Rows are points. Examples show where two turns around zero, p and q, send a point. Write where each new point lands after one turn and then the other. Backwards means that the second turn is done in reverse. Each puzzle has new turns, and all numbers are rounded.
In the rows, zero is written as 128.

Turn p:
[ 89 163] -> [ 76 120]
[131 107] -> [146 117]
[164 114] -> [162 147]
Turn q:
[167 120] -> [147 163]
[122 119] -> [135 120]
[121 179] -> [ 77 136]
[102  94] -> [153  93]
Where do these land?
q, then p: [146 125] -> [121 145]
p, then q: [100  96] -> [170 122]
q, then p: [144 171] -> [ 83 118]
p, then q: [153 154] -> [ 93 135]
q, then p: [97 94] -> [173 121]

Turn p:
[107 123 147] -> [137 155 133]
[180 119 153] -> [144  93 172]
[144 113  91] -> [ 92 105 124]
[ 81 158 121] -> [139 159  83]
Turn q:
[ 98 144 116] -> [118 110 157]
[122 138 111] -> [122 109 132]
[157 129 187] -> [114 189 108]
[182 113 123] -> [138 132  73]
[111 157  97] -> [107  90 143]
[ 98  87 133] -> [170 137 155]
Where do these land?
q, then p backwards: [170  89 142] -> [ 89 171 135]
p, then q: [107 173 109] -> [135  80 106]
q, then p: [101 104 105] -> [132 114 168]
p, then q: [134 146 157] -> [123 139  96]

Turn p:
[ 64 121 180 145] -> [151 129 181  66]
[142 126  73 129] -> [ 93 151  94 147]
[165 151 118 119] -> [120 114 120 170]
[175 104 128 133] -> [135  98  86 139]
[ 97 126 159 100] -> [167 144 156 116]
[125 140 110 142] -> [103 132 130 130]
Turn q:
[131 155 165 138] -> [135 101 166 133]
[121 112 137 187] -> [110 160 162 164]
[ 97 101 105 139] -> [ 91 152 109 136]
[149 112 137 107] -> [152 117 108 140]
[136 103 140  71] -> [145  93  78 135]
[134 184  85 125] -> [136 144 144  61]
Where do these land?
p, then q: [137 146 163 156] -> [125 117 107 171]
q, then p: [138 124 134 106] -> [124 129 103 131]
q, then p: [139  87 106 107] -> [ 84 143 114 147]
q, then p backwards: [ 81 130 157 148] -> [136 175 115 160]
q, then p: [128 121  95 172] -> [117 123 178 148]
q, then p: [ 98 169  86 123] -> [166 173 151 146]
q, then p backwards: [175 119 155  82] -> [171  98 171 104]

Turn p:
[ 40 143 113 111 120  91] -> [145 102 161  97 111  47]
[147  74 111 116 142 130] -> [ 85 106  94 117 138 141]
[154 165 103 127 145 101] -> [119 150 142 128  75 142]
[146 128 158 151 140 141] -> [144 120 123 158 136 156]
[153 155 125 120 147 155] -> [117 162 127 161 120 137]
[159  95 178 111  83 117] -> [168 130  74  97 155 155]
[ 98 137 108 160 119 161] -> [119 127 177 138 159 119]
Turn q:
[106 123 118 136  72 112] -> [154 144  93 162 116 104]
[131 104 121 135 121  87] -> [157 137 152 140 123 101]
[133 114 165 167 154 170] -> [ 96 109 151 160 151 173]
[117 144 158 119 147 150] -> [110  96 118 118 148 145]
[195 166 128 135 164 143] -> [ 59 147 160  94 139 125]
[120 163 112 134 168 150] -> [114 142 124  91 157 161]
[149 111  80  95 108 115] -> [144 154 129 107  74 109]
[ 73  98 142 103  90  97] -> [191  95  98 152 116 106]
Where do these land?
p, then q backwards: [159 104 115 179  91 178] -> [113 145 137 181 191 156]
p, then q backwards: [125  97 166 137  75 149] -> [ 72 159 132 141 161 109]
p, then q backwards: [136 128 116  74 148  97] -> [147 146 108  90  85 138]
q, then p: [126  88 157 164 127 186] -> [128 105 164 159 192 142]
q, then p: [106 142 102 124 145 106] -> [118 156 106 138 103 132]
p, then q: [110 167 104  95 133 113] -> [135 129 102 131 141  75]
p, then q backwards: [140 162 144 112 141 115] -> [125 106 100 126  98 126]
q, then p: [124 138 120 139 163  80] -> [142 131  89 154  90 133]

Turn p:
[129 155  65 162 151 141 143 102] -> [173 125 139 135 109 183 100 160]
[152  59  94 163 104 148  85 169] -> [147 184 179 174 135 138 152  71]
[ 93 155 164 122 142 154 102 130] -> [142  98  86 105 134 118 122  92]
[137 134 159 113 131 116 180 164] -> [ 81  92 141 119 156 130 152 145]
[167 118 199 131  96  91 144 118] -> [ 90 110 138 156 149  52 130 150]
[139 152 147 102 125 104 100 147] -> [ 92 122  93 145 111 117 133 115]
[ 79 137 126 117  88 120 111  92] -> [163 139 101  99  93  94 150 139]
[ 83 100 122 122 147 102 169 105] -> [124 126 164  65 111 123 122 150]
[166 161  95 135 160 138 121 120] -> [131 128 113 160 127 173  90 143]
[134 109 111 114 137 167 124 134] -> [137 156 125 121 156 153 127 113]
Turn q:
[180 156 157 150 174  95  93 153] -> [113 141  95 161  62 163  89 113]
[108  93 102 126 131 146 105 147] -> [148 173 127 115 135 109 151 123]
[175  92 114  89 107 102  96  76] -> [131 106 147 172  95  52 139 110]
[112 172 141 151 135  91 157 155] -> [135  95 104 112 119 190 125 135]
[168 136 103 111 110 102 106  89] -> [115  94 133 137  89  82 132 105]
[107 105 115 106 154 148 164 129] -> [127 141 134 140 178 138 153 109]
[ 92  99 154 160 142 144 132 151] -> [138 170 127 130 146 158 139 168]
[140 114 111 172  89 159 137 128] -> [103 135 102  99 141  95 133 168]
[ 99 146 113 117 149 135 137  86] -> [104 117 172 119 137 141 151 108]
[ 99 167 169  98  89 158 153 166] -> [165 108 138  95 177 151  70 140]
Where do these land?
q, then p: [109 124 140 151 116 137 152 146] -> [113 128 125 125 142 166 131 110]
q, then p: [160  79 116 116 160 101 120 156] -> [165 115 149 165 108 146 118 174]
q, then p: [129 168 112 144 103 143 120 158] -> [112 172  92 116 118 140 137 124]
q, then p: [120 108 188  98 138 145 126 130] -> [134  95 124 168 136 121  97  89]
p, then q: [155 156  90 187 104 171 144 138] -> [ 72 164  74 150 137 125 103 155]
q, then p: [ 73 126  79 125 130 146  87  57] -> [ 83  83 110  81 150  68 147 166]
p, then q: [158  71 114 122 106 117 127 131] -> [120 103 139 117 116 183 101 141]
p, then q: [120 163 159  79 153 103 170 117] -> [192 159 133 114 151 127 162  99]
p, then q: [129 156 153 131 143  90 106 120] -> [156 130 132 113 107 102 160 149]
